Every row gives one point. To make a cloud, some directions were put in groups of two or more. Within a group, all points are equally far from the middle, so they leave a hole (a ring in 2 directions, a hollow ball in 3). The other directions are filled evenly. Then the cloud was stretched, turned, moved and blurred a little. How many holes are there, and how many directions does each take, smallest first?

Cloud (21 x 3):
[[-11 -56   7]
 [-13 -46  42]
 [ 30  63   4]
 [  2 -11 -16]
 [-33 -23  15]
 [-12   5   9]
 [ 29  -7 -35]
 [ -1  50 -19]
 [ 30 -20  14]
 [ 55   3 -12]
 [ 47 -27  -6]
 [ 33   1 -11]
 [ 35  32  18]
 [-22  47  40]
 [-16  -9  -6]
 [ 13  10   1]
 [-52 -50   8]
 [ 24   3  31]
 [-15  28 -34]
 [ 13  41 -19]
 [ 61 -33  27]]
Holes: 0

Cloud, 31 rows:
[[-17  36 -18  26]
 [ -7 -61  40   9]
 [ 61   3 -14  -3]
 [  1   4  12 -69]
 [-63 -11  38 -30]
 [ 35 -35 -16  14]
 [ -4  -2  29   6]
 [ 53   8  -7  -1]
 [  9  -6  74  -2]
 [-12 -37  16  52]
 [ -8  23  30  47]
 [  2  -3  71   4]
 [-53  -8  22   9]
 [-18 -21 -17 -29]
 [-18  13   5 -73]
 [ -8 -24   9   1]
 [-25  -1 -63  13]
 [-13 -65 -19 -38]
 [  9  15 -13 -17]
 [ 29  12   0   7]
 [ 23 -49  10  -1]
 [-52   0  44  -9]
 [-30  -5  -9  17]
 [-13 -22  31   8]
 [ 11  -9  29 -42]
 [ 15  -3   4   9]
 [-15  27  -4  -2]
 [-42 -27 -25  42]
 [-17  31  12 -33]
 [ -3 -13  14 -45]
 [-56 -43  12 -20]]
Holes: 0

Cloud (56 x 6):
[[ 49  -5 -12 -26   4 -18]
 [  3  62   2  28  37 -27]
 [  0  21  40 -26  27  19]
 [ 20 -22   1  17 -26  30]
 [ 36  37 -30  44   0 -10]
 [-30  72 -14  -2  31  -8]
 [-19  45  -8 -13  61 -31]
 [ -7  38  -5  51  28  16]
 [ -4   3   2 -60  40 -14]
 [-31  16 -45 -34  22  12]
 [ -5   9 -15 -23  45 -56]
 [-48 -27  30 -17  15 -18]
 [  8  57  19 -27  26  -3]
 [ 35 -20  -1  27  11 -58]
 [ -3  -7 -55 -15   2  -5]
 [-37 -32  22 -34  10  19]
 [-52 -25   2   9 -30  -3]
 [-31 -13 -18  40   0   8]
 [ 18  14 -27   9  31 -62]
 [-20  77  -3   5  12   8]
 [  0  47 -31 -16  36  41]
 [  1   6  -1 -14 -20 -53]
 [-52  11  -1 -25  16 -46]
 [ 19  -9   4  45 -41 -14]
 [ 50 -21 -26  18  12 -14]
 [-10  53  18 -40  40  13]
 [-33 -15  15 -60  17  -1]
 [ 39  20  10 -32  17  15]
 [  4  55   6   7  20 -45]
 [-62  33  -4   2  19 -28]
 [-10   2 -44  17  35 -39]
 [  9  22  45   8  24 -13]
 [ 42  14  20   9  24  22]
 [ 11 -51  11  -3   3 -48]
 [-32  29   1  -1  60  15]
 [ 19   1 -11 -35  14  45]
 [-24 -35  20   7  -7  27]
 [-13  43 -12 -40  42  41]
 [ 47  47  -3  -3  15   0]
 [-40  -7   1  20 -44  -4]
 [-10  68 -29 -12  19 -19]
 [  9 -52 -22  -7  11 -36]
 [-42  -9  25 -37  31 -24]
 [ 11  34 -41  17 -23  -5]
 [-29   3  13  53  -7   8]
 [ 22  21 -22 -55  34   6]
 [ 19 -48  22  22  -2 -32]
 [ -6 -36 -24 -26  37  -4]
 [ 20  66 -27  15  23  20]
 [ 19 -37  20 -32  -8 -13]
 [ -6  -8  10  12  33 -63]
 [ 10 -54   2 -21   4 -37]
 [ -9 -10 -19  25   2 -69]
 [ -1  49 -18  11  23 -54]
 [-56  26  10  20 -18 -10]
 [-41  16  15  11  39 -42]]
Holes: 1 (6)

Cloud:
[[-23  -8  23  38  55 -26 -26  52]
 [ 16  11  23  32  -8  -7 -62 -17]
 [-16   8 -30  32   3 -36  21  -4]
 [-47 -44  14  13   3  12  -6   7]
 [-40  -9  28   0   8  57  12 -22]
 [  4   6  -1 -26  41 -44 -35 -24]
 [-19  10  11 -52  -2 -36 -44  18]
 [-17  27 -48 -32 -21  31  -4  54]
 [-45  14  33  -4   9  36 -16  40]
 [  9 -15  57  -1 -47  -4 -14   1]
 [-23   7  41 -37  39  72  -4 -24]
 [-65  17 -37  12   3  -1 -42 -47]
 [ -9   8 -33  31  10  28 -21 -11]
 [-10   4  59  29 -34   8 -23  46]
 [ 21  19   0  21 -14 -29 -57   6]
 [-27 -55 -12   0  34   9 -42  18]
 [  0 -30  41  51 -11  42 -17  28]
 [-30  11  37  -5  -6  64  -5   8]
 [ 24  29  28 -46  39   7  -8   0]
 [-11  12  12 -13 -57  43  29 -26]
 [-18 -31  41 -22 -20  -7 -26 -34]
 [-24  57 -38   1 -26  40 -16  24]
 [-18  -2  45   5 -24  22 -70  22]
 [ 50  -7 -15   9  -6   2  50 -17]
 [-72 -11  -2 -30 -30  28 -54  12]
 [ 35 -20  25  11  25 -34  31  25]
 [ -7 -25  15 -61  19  50  14 -35]
 [ 23  59   9  -2  28  12   6  -5]
 [-14 -14  15 -23  31  44 -25  18]
 [-18  16  26  12 -39  44 -53  17]
 [-18 -22  62  40   5 -15 -51  15]
 [ 42  12  39  23 -19  37 -28 -13]
 [ 18   3  -6  34 -23 -29  15  -9]
 [ 11  61  20   3 -23  19 -18  -6]
 [-22 -28  40  -9   1  15  34 -27]
 [-37   1  53  31 -13 -33 -42 -10]
 [ -9   3  32 -19  51  10 -39  13]
 [ 20   9  20  44  -3 -22  32 -32]
 [-26 -37  27  37 -45 -39 -40   0]
 [ -2 -15  62  22  18 -24   8  35]
 [ 15 -15  52   0  15  39 -12  32]
 [-39  11  31  -6 -24  33 -40  58]
 [ 29 -15  26 -11  29  35 -15  38]
 [-32 -47  24  -4  15  25 -15 -49]
 [  7  -9  66 -15 -22   4  13  -9]
 [-32 -25  41  -2  32 -45 -15  -5]
 [-11  -3  45  -5  54 -18 -29   9]
 [ -8 -34  28  19  22  47  26  31]
 [ 22 -30  -9  38 -43 -21 -15 -13]
 [ 61  10  22  30  38 -16  33 -22]
 [-35  26  -8  44 -32 -38  18  -1]
 [ 25  17   8 -34  52 -21 -38 -39]
 [ 53 -11 -18 -36 -13   1  18  -5]
 [-12 -35 -10 -46  -6  41 -53  25]
 [ 23 -18  16   1  16   0 -47  59]
 [  6  -4  64 -41   7   5 -14 -19]
 [ -5 -28  13  -8 -52  15 -25 -32]
 [-14  -2 -40  54  13   0 -52  24]
 [-44   3  18 -10  -8  19 -53  64]
 [ -6  -4 -36 -48  14  35 -47  17]
 [ 37   8  -8 -30  18 -13   4 -45]
 [-16 -23 -11   4  51  21  19  14]
 [ 15  34 -12 -18  13   0 -57  21]
 [  4 -42  50  34   1  21 -57  27]
 [-14  26 -16  22  32   0 -19  52]
 [ 26  15   8  45  12  30 -20  -7]
 [-20 -41  12 -16 -27 -32 -24  35]
 [-22 -32   1 -40  51  40 -31 -24]
 [ 36  20  -1 -17 -11 -19  33  20]
 [ 38  49  20  -1  -5   7   6 -23]
 [ 33  14  -9  -6 -24 -31 -47   0]
 [-27   8  46   6 -48 -20 -33   2]
 [-64  22  49 -10  16 -37   8   8]
 [ -7  21  64  33 -22   3   2   5]
 [-27   7 -44 -32  -1  20 -43  46]
 [ -2 -48  34 -16  -7  -8   2  -4]
 [ 28  -1 -39   2 -21  20  36  17]
 [ 73  13   5  -3   0  15 -34   1]
 [-31 -18  56  13   6 -21  11 -26]
 [ 12   3 -38 -29 -22   3 -27 -39]
 [  0  13  -8 -10  -8 -22 -35 -59]
 [ 36  -6 -22 -18  43  46 -19  -5]
 [ 13  14   0  37   5  24 -48  -8]
 [  0 -19  43 -13  36  25 -48  11]
 [ -3 -31  46  28  44  43  11  16]
 [ 31 -30  15   6   3 -45 -14  44]
 [ 33 -27 -17   2  35   7  53 -10]]
Holes: 2 (2, 2)
